Every row gives one point. To make a cloud, some directions were put in groups of two or more. Within a group, all points are equally far from the middle, so they leave a hole (a ring in 2 directions, a hollow ball in 3). The other directions are filled evenly. Then the cloud was stretched, turned, moved and blurred a little. How many holes are there, and how many directions does each take, smallest first?
In the rows, zero is written as 128.

Cloud (14 x 2):
[[167  93]
 [144 166]
 [168 183]
 [142  43]
 [132 122]
 [160  68]
 [ 76 132]
 [ 76 108]
 [ 61 129]
 [ 75 147]
 [ 74 153]
 [145 107]
 [139 111]
 [ 80  86]]
Holes: 0

Cloud, 21 rows:
[[ 97 174 163]
 [192 141 143]
 [141 107 182]
 [137  81  61]
 [ 78 149 129]
 [153 235 167]
 [114  97 156]
 [179 230 153]
 [144 174  54]
 [ 63  92  95]
 [ 79 130 135]
 [ 88 119 147]
 [163 109 173]
 [115 120 182]
 [191 175 124]
 [172 113 137]
 [ 74 134 125]
 [ 76 122 129]
 [108  97 151]
 [179 126 129]
 [ 87 137 151]]
Holes: 1 (2)

Cloud, 31 rows:
[[176 179 142 132]
 [121  86 177 138]
 [129 183  97 136]
 [ 49 124 117 105]
 [ 63  85 174 139]
 [ 56 125 182  98]
 [ 59 129 186  97]
 [ 84 140 171  75]
 [ 86 166 199 106]
 [123 134 125 207]
 [ 48 142 115 173]
 [116 199 143 131]
 [ 67 132 202 114]
 [132 193 116 135]
 [ 36 100 147 127]
 [ 82 128 211 139]
 [100  70 134 148]
 [107  87  96 174]
 [ 85 124 122  78]
 [116 152 173  73]
 [ 78  71 143 153]
 [139 152  75 143]
 [ 87 161  85 128]
 [ 89 131  86 102]
 [113 135 155  69]
 [ 58 103 188 126]
 [103 124 131  72]
 [135 198 145 122]
 [169 134 178 149]
 [ 91 156  82 125]
 [ 99  95  99 189]]
Holes: 2 (2, 2)

Cloud:
[[115  31  87 151 114 157 129 146]
 [ 96 130 181 129 116 105 164 105]
 [174 170 116 159 191  77 136 172]
 [169 133 116  61 142 165 189  98]
 [182  57  78  95 106 156 124 124]
 [157  73  68 154 162 193 182 134]
 [122  97 165 135  98 172  95 129]
 [133  94 107 100 170 149 190 181]
 [196 147 159 132 118  95 134 190]
 [119 116 129 175 116 201  77 118]
 [156 153 135 184 154 185 187  79]
 [205  84 125 140  59 115 134 122]
 [146  73 125 148  81 202 143 151]
 [134 117 114 132 209  86 121 151]
 [131 131 168 172 169 181  88 110]
 [139  78 146 123 172 154  91 111]
 [211 127 133 192 132 191  91 130]
 [125 138 128 184  73 139 108 108]
 [ 82  67  70 138 165 154 200 141]
 [ 81 120  57 180 165 108 145 102]
 [139  78 139 122 130  68 113 191]
 [149 125 140 208 171 164 148  49]
 [177  36  84 188 120 178 159  95]
 [214 120  87 153 195 186 130 135]
 [163 208 104 152 131 128 156 167]
 [125 142  67 168 167  69 176 112]
 [158 153  98 169 205 130  69  70]
 [205  82 175 153 139  97 137 104]
 [101 190 125 129 125 180 169 150]
 [151  95  66 130  82  76 152 147]
 [145  64 100  99  95 177 112  91]
 [132 146 111 133 145 152  63  61]
 [148 139 133 184 100 109 160  66]
 [178 202  86 143 147 165  74 112]
 [153  56 108 179 179 164 168  64]
 [150 100  58 210 116 136 154 178]
 [109  92 170 150  83 112 159 104]
 [187 106 137 113 130  84 205  87]
 [ 65 117  65 208 126 149 127 123]
 [159 192 123 180 202 138  88  88]
 [166  99  69 182 179 109  99  67]
 [164 208 140 122 124 155 125 135]
 [168  89 137 159  77  80 177 100]
 [103 126  67 186 135  85  93 150]
 [110  81 111  99 132 165 210  95]
 [124 118  63 200 127  86 107 145]
 [128  77  96 211 115 160 116 193]
 [156  84  80 168 187 110 192 116]
 [131 140  97 216 120  92 168 104]
 [143 127  72  68 120 148 168 153]
 [163 164 101 191 110 106  81 142]
 [131 130  96 126 202 171 106 166]
 [ 84 128  91 144 199 108 135  95]
 [188 171 123 111  90 134  92 115]
 [156 121 113 150  52 149 144  95]
 [102 120 115 120  83 102 125  99]
 [158 161 147 202 170 143 102  58]
 [147 113 142  88 132  87 138  70]
 [152 137  18 129 136 155 136 105]
 [138 125  49 197 138 185  97 128]
 [122 134  93 217  99 146 180 115]
 [209 133  94 180 133 132 108 178]
 [167  69 116 149 175 109 198 111]
 [229 111 102 143  82 107 118 137]
 [157 171 107 146  95  86  93 164]
 [136 147 119 188  89 168  88 112]
 [152 169 169 134 153 185 160  97]
 [153  98  97 175 161 164 196 177]
 [168 127 175 164  83 138 101 134]
 [135 164  80  91 158 204 114 115]
 [163 161  76 174 206 208 154  74]
 [134  58  80 151 127 193 167 167]
 [114 180 118 125 195 150  81 111]
 [ 97  68  71 199 141 179 133 102]
 [187  97 127  83 136 156 211  68]
 [171 184 153 172 180 189 132  89]
 [116 179 151 127 178 185 114 107]
 [133 128 149 141  97  85 191  91]
 [197  65 100 151 137  72 144  90]
 [137 121  54 124 125 109  92 153]
 [136 103  67 170 169  94 105  89]
 [112  82 111 111 172 171 201 125]]
Holes: 2 (3, 4)
